Every row gives one point. Each copy is the shape, with its points in the same order, turned, moved and blurred by noise. Is it also mirrored, or only turned?
In the rows, 128 means zero.

Shape, 7 rows:
[[127 139 121]
 [ 77 132  91]
 [158 157 163]
 [131  97 133]
 [ 95 146 144]
 [111 116 201]
 [154  99 134]]
Copy 1 (7 x 3):
[[126 114 128]
 [175  94 153]
 [ 92 129  88]
 [133 158 138]
 [154 112 102]
 [148 168  68]
 [112 163 140]]
Copy 1 is: mirrored
Copy 2 (7 x 3):
[[134 128 139]
 [183 152 124]
 [ 93 111 176]
 [106 153 117]
 [145 150 164]
 [ 91 183 186]
 [ 88 140 117]]
Copy 2 is: only turned

Shape, 7 rows:
[[150 148 167]
 [ 75 125 170]
 [ 93 161 109]
 [136  97 119]
 [145 158 144]
 [126  93 120]
 [109 163  99]]
Copy 1, 7 rows:
[[ 74 163 138]
 [ 82  79 110]
 [125  89 169]
 [133 139 102]
 [ 96 151 162]
 [135 135 101]
 [134 116 170]]
Copy 1 is: mirrored
Copy 2, 7 rows:
[[169 101 126]
 [113  53 153]
 [ 95  87  90]
 [112 136 148]
 [153 106 106]
 [104 130 154]
 [ 99 104  84]]
Copy 2 is: mirrored

Shape (7 x 4):
[[139 124 162 148]
 [105 133 165 122]
 [224 167 124 130]
 [103 149  98 160]
 [123 130 146 110]
 [107  97 107 169]
 [142 134 144 154]]
Copy 1, 7 rows:
[[114 159 130 135]
 [113 130 161 138]
 [130 165  62  59]
 [ 94  97  95 159]
 [133 123 144 125]
 [124 126 102 191]
 [109 153 113 137]]
Copy 1 is: only turned
Copy 2 (7 x 4):
[[ 75 133 143 117]
 [ 82 154 141 144]
 [ 87  55  75  87]
 [115  99 157 173]
 [ 96 146 123 128]
 [126 120 185 138]
 [ 93 110 144 120]]
Copy 2 is: mirrored
Copy 3, 7 rows:
[[150 120 135 121]
 [128 110 173 112]
 [157 168  65  63]
 [ 94  81 111 120]
 [122 139 150 102]
 [101 104 113 164]
 [141 111 117 122]]
Copy 3 is: mirrored

Shape, 10 rows:
[[102  73 188 102 126  90]
 [151 116 104 140 147  87]
 [146 137 149 126 133 168]
 [153 156 174 135 104 168]
 [161 126 103 148 133 108]
 [120  94 173 115 159 126]
 [151 134  82 108 138  90]
 [135  52 185 126 123 131]
 [121 154 115 129 107 177]
 [132 146  88 158 142  95]]
Copy 1:
[[157 185 113  73 149 170]
 [ 86 116 149  90 113 135]
 [121 141 122 168 167 119]
 [152 128 135 179 170 141]
 [ 95 104 151 115 130 129]
 [122 176 100 108 150 150]
 [ 87 140 177 112 101 117]
 [141 159 106  79 197 156]
 [150 121 134 168 138  83]
 [101  94 144 111  89 128]]
Copy 1 is: only turned
Copy 2, 10 rows:
[[159 151  50 159  86 157]
 [ 97 102 134 161  96 148]
 [114 151 117 101 152 123]
 [129 144 102  94 155  83]
 [ 94  98 139 135 113 131]
 [128 160  76 147 132 153]
 [100 121 162 135  79 143]
 [136 124  39 124 121 162]
 [141 140 156  88 150 131]
 [118 100 166 162 110 136]]
Copy 2 is: mirrored
Copy 3 (10 x 6):
[[160 163 110 155 195  72]
 [132 101 157 106 155 117]
 [160 118 104 161 124 154]
 [156 116  88 175 153 181]
 [131  85 144 112 149 135]
 [182 153 116 149 152  99]
 [ 97 112 168 120 139 124]
 [183 118  89 166 172  73]
 [116 123  81 146 114 168]
 [118 105 145  80 148 142]]
Copy 3 is: mirrored

Shape, 12 rows:
[[115 122 121 111 113 103]
 [149 184 145 118  96 110]
 [146 164 103 173 119 146]
 [113 112 198 128 104 120]
 [165 145 106 138 151 146]
 [139 163 118 124 144 127]
 [ 60  99 135 155 172  90]
 [128 157 150 137  84 119]
 [145 132 135 124 125 140]
 [145 184  85 192 185 160]
 [113  94 130 193 185  92]
 [103  92 156 116 128 126]]
Copy 1 (12 x 6):
[[107 156 131 122 118 127]
 [147 166 110 183 114 139]
 [155  95 126 161  96 154]
 [122 162 147 141 192 128]
 [128  91  94 152 108 122]
 [134 128  90 143 112 143]
 [143 131 134  44 155 145]
 [138 160 139 164 134 145]
 [114 119 114 155 135 125]
 [180  48  77 140  91 162]
 [167  88 137  67 142 108]
 [ 94 141 139 113 166 123]]
Copy 1 is: mirrored
Copy 2:
[[153 109 116 106 117 125]
 [ 97 119 106  84  74 110]
 [ 83 166 114 106 140 124]
 [142  94  96 169  87 107]
 [111 159 159 112 129 116]
 [110 129 150  99 110 134]
 [142  59 137 148 181 153]
 [111 118  86 110  92 115]
 [127 142 131 127 106 115]
 [ 47 166 167 115 172 150]
 [116  85 144 155 201 106]
 [166 104 122 155 116 126]]
Copy 2 is: only turned
Copy 3 (12 x 6):
[[144 154 133 132 120 148]
 [ 83 164 179 111 131 133]
 [ 98 135 166 168 109  82]
 [104 111 102  81 134 143]
 [117 134 157 185 150 113]
 [123 140 173 153 141 124]
 [190  76 136 121  98 144]
 [ 94 153 147 107 115 118]
 [112 139 131 147 144 124]
 [120  95 207 200 127  65]
 [146  51 136 170  89 143]
 [148 118  99 113 137 141]]
Copy 3 is: only turned
